Each row is a point. Each copy is the shape, with its points in the same order, stretched, turned, moved and blurred by noise. Say if it was mirrored as well.
In the rows, 100 means zero.

Shape (5 x 2):
[[88,53],
[104,152],
[156,138],
[58,24],
[131,89]]
Copy 1 (5 x 2):
[[95,70],
[152,147],
[111,172],
[88,28],
[90,126]]
Copy 1 is: mirrored
Copy 2 (5 x 2):
[[131,111],
[43,101],
[65,48],
[159,145],
[102,76]]
Copy 2 is: mirrored

Shape (10 x 4):
[[82,87,90,88],
[138,101,70,148],
[103,116,93,169],
[137,103,134,79],
[91,101,81,14],
[107,122,106,125],
[22,45,40,147],
[81,42,46,120],
[133,128,110,151],
[108,121,43,52]]
Copy 1 (10 x 4):
[[87,71,93,87],
[134,110,96,144],
[98,131,115,146],
[129,67,145,78],
[113,63,76,16],
[104,112,127,108],
[28,80,27,145],
[89,61,40,133],
[120,125,142,133],
[137,101,58,50]]
Copy 1 is: only turned
Copy 2 (10 x 4):
[[86,93,103,87],
[128,97,64,153],
[95,120,89,174],
[152,114,129,86],
[99,101,93,5],
[109,128,102,127],
[10,47,72,136],
[75,39,68,115],
[134,131,99,158],
[100,110,43,45]]
Copy 2 is: only turned
Copy 3 (10 x 4):
[[98,84,88,94],
[129,90,86,171],
[84,80,104,178],
[128,114,140,104],
[113,132,75,35],
[95,103,116,144],
[62,17,31,111],
[116,37,37,106],
[104,108,124,179],
[116,141,58,91]]
Copy 3 is: only turned

Shape (13 x 8):
[[114,65,78,93,86,100,108,71],
[44,86,136,134,59,143,96,103],
[103,75,86,71,113,79,121,104],
[99,122,114,33,127,46,138,80],
[93,112,71,86,129,109,108,99],
[124,109,108,39,120,97,166,61],
[93,81,86,60,119,115,93,58],
[63,67,112,92,61,144,60,158],
[114,126,146,118,66,122,84,98],
[113,132,88,56,80,79,134,79],
[75,74,98,90,104,85,83,97],
[91,64,129,141,89,146,89,119],
[87,110,84,85,89,92,124,103]]
Copy 1 (13 x 8):
[[128,64,107,97,86,78,113,70],
[51,83,156,96,71,148,78,67],
[114,92,120,91,90,70,120,116],
[111,160,128,73,101,30,127,106],
[94,92,93,84,132,98,114,107],
[133,132,136,64,105,67,172,76],
[115,79,117,61,124,74,98,80],
[79,69,119,64,51,143,48,136],
[112,131,125,107,65,132,74,73],
[101,131,93,83,76,73,143,77],
[97,87,118,94,95,71,82,106],
[105,69,157,107,83,156,82,105],
[81,109,106,85,88,99,125,92]]
Copy 1 is: only turned
Copy 2 (13 x 8):
[[112,85,66,79,111,80,109,46],
[38,149,82,59,79,77,76,107],
[97,64,82,89,123,94,138,89],
[103,73,143,85,144,82,162,100],
[105,83,81,102,126,123,109,94],
[122,105,106,69,168,102,164,67],
[99,76,100,67,147,110,95,54],
[70,97,63,34,82,92,61,147],
[104,151,96,83,97,58,71,118],
[134,102,114,86,113,105,148,85],
[73,73,92,87,98,81,95,91],
[70,126,39,71,104,56,64,115],
[101,99,94,97,96,96,132,98]]
Copy 2 is: mirrored
Copy 3 (13 x 8):
[[101,69,67,79,89,116,109,76],
[5,72,104,124,62,131,58,96],
[104,75,79,67,127,118,126,109],
[102,133,119,60,137,81,151,103],
[112,118,74,103,121,138,103,110],
[107,128,114,59,96,116,178,82],
[99,106,86,73,102,131,92,54],
[27,49,83,73,87,168,33,138],
[69,104,137,107,46,103,71,117],
[94,126,84,66,77,93,138,125],
[71,80,87,77,123,119,81,84],
[67,45,109,123,75,149,62,104],
[76,110,70,92,101,116,119,119]]
Copy 3 is: only turned

Shape (16 x 11):
[[42,136,74,123,160,54,108,56,89,108,73],
[134,81,69,121,136,99,112,91,131,106,82],
[135,94,63,66,83,62,137,117,76,81,102],
[87,120,125,63,126,120,145,80,137,92,75],
[85,57,122,38,92,106,80,84,52,134,132],
[86,63,79,121,151,97,124,133,54,128,154],
[113,127,40,96,118,135,74,106,105,38,123],
[112,72,124,125,94,144,96,80,108,92,86],
[101,94,108,36,134,123,109,65,136,74,104],
[86,104,129,81,134,102,97,107,44,137,100],
[73,65,65,82,69,62,127,148,119,133,139],
[61,49,123,126,165,54,152,154,79,64,72],
[114,119,137,89,145,79,123,103,131,52,53],
[140,100,68,120,82,97,78,87,133,106,52],
[78,116,138,114,163,112,80,154,94,105,77],
[106,79,79,110,70,45,102,65,91,117,151]]
Copy 1 (16 x 11):
[[65,105,117,143,195,58,95,110,62,79,105],
[133,40,92,127,147,104,129,86,100,110,90],
[136,53,94,75,95,23,108,87,94,104,99],
[66,47,143,92,124,101,104,92,134,45,87],
[53,65,102,14,89,113,70,87,53,134,101],
[108,42,103,104,100,89,104,112,42,130,175],
[131,77,24,102,115,87,102,98,114,41,152],
[112,73,98,98,89,157,104,61,86,81,88],
[73,33,103,63,138,111,71,89,136,57,99],
[82,88,129,51,112,109,114,112,37,97,112],
[78,58,105,117,60,49,90,124,114,163,119],
[139,26,163,159,99,88,64,156,43,74,132],
[138,66,149,120,138,102,87,111,118,31,91],
[131,96,70,118,127,104,137,76,110,108,47],
[118,95,133,111,111,142,111,162,72,61,131],
[94,105,95,93,121,54,74,47,87,169,112]]
Copy 1 is: only turned
Copy 2 (16 x 11):
[[35,79,57,126,154,98,124,86,156,105,117],
[107,70,125,86,108,120,110,80,138,136,61],
[160,80,100,65,112,102,165,104,112,95,113],
[61,97,143,37,118,113,110,75,127,120,132],
[145,75,114,64,143,119,53,125,56,85,136],
[145,58,120,143,113,74,81,105,114,131,153],
[129,89,51,72,58,119,100,35,113,142,108],
[84,79,142,89,80,125,82,73,66,111,83],
[102,74,124,18,119,143,76,51,124,114,129],
[110,108,122,110,163,81,86,106,78,111,141],
[127,63,103,70,61,84,101,167,138,102,108],
[89,39,141,118,115,6,131,61,129,72,137],
[77,106,139,57,120,78,131,36,138,82,105],
[89,94,92,72,92,124,123,98,109,114,17],
[80,125,122,102,118,33,70,64,112,119,113],
[125,67,89,114,94,150,110,134,125,64,99]]
Copy 2 is: mirrored

Shape (15 x 12):
[[108,124,85,116,105,41,77,120,129,83,115,54],
[99,93,109,113,90,111,88,111,130,84,90,108],
[93,82,81,111,108,106,116,124,110,94,101,90],
[99,89,92,104,159,52,93,105,129,101,126,101],
[100,125,84,111,86,124,101,94,106,137,110,104],
[100,90,134,120,127,123,73,41,82,102,123,72],
[112,89,121,85,81,124,109,116,122,121,99,91],
[144,98,105,105,79,13,103,125,112,91,96,84],
[107,156,101,108,133,116,88,124,97,93,120,107],
[131,94,93,98,90,124,68,106,90,124,95,76],
[110,88,88,109,195,122,110,106,119,89,29,85],
[101,108,98,64,84,109,96,113,95,82,107,94],
[127,92,116,112,100,117,98,98,113,78,126,100],
[100,91,112,116,83,107,104,129,95,153,99,88],
[136,128,114,92,80,115,117,116,118,86,122,93]]
Copy 1 (15 x 12):
[[100,118,98,76,128,60,100,121,143,101,88,50],
[88,108,116,69,87,108,91,104,112,94,70,105],
[102,73,104,78,103,94,106,97,123,104,63,104],
[85,93,107,82,141,93,88,71,163,99,98,74],
[102,103,77,83,91,98,77,106,93,124,98,127],
[117,115,110,135,119,132,85,59,73,93,103,80],
[109,97,120,55,80,109,102,95,97,132,84,117],
[94,108,124,68,95,69,137,135,157,113,124,57],
[75,120,109,82,152,97,83,112,98,109,95,128],
[143,97,117,81,99,107,77,121,100,119,104,112],
[116,70,117,85,144,191,93,119,161,102,50,89],
[98,99,110,54,106,99,109,107,75,89,100,114],
[104,124,126,94,103,99,106,77,101,100,89,124],
[108,71,111,75,82,97,86,107,101,159,91,104],
[98,132,112,68,105,85,123,104,89,115,93,130]]
Copy 1 is: mirrored
Copy 2 (15 x 12):
[[127,74,114,91,118,49,70,113,131,82,118,56],
[87,96,114,91,101,129,74,107,118,88,98,89],
[97,94,124,92,94,107,101,115,89,100,110,79],
[105,38,125,87,108,66,72,116,76,98,117,108],
[111,113,88,104,89,107,97,95,129,122,102,125],
[97,81,111,121,118,122,46,40,71,130,129,106],
[113,116,130,66,77,129,81,94,112,108,107,108],
[142,78,149,112,82,54,68,96,117,40,86,80],
[101,115,123,95,147,99,73,138,130,111,116,122],
[134,123,85,90,93,113,69,98,98,118,80,94],
[106,53,146,80,153,132,102,114,73,133,38,86],
[89,136,127,74,109,91,83,101,105,88,105,94],
[109,100,115,89,115,133,71,90,94,79,126,104],
[122,105,123,113,49,109,80,114,110,123,99,102],
[123,127,132,76,119,122,84,102,128,76,126,113]]
Copy 2 is: only turned
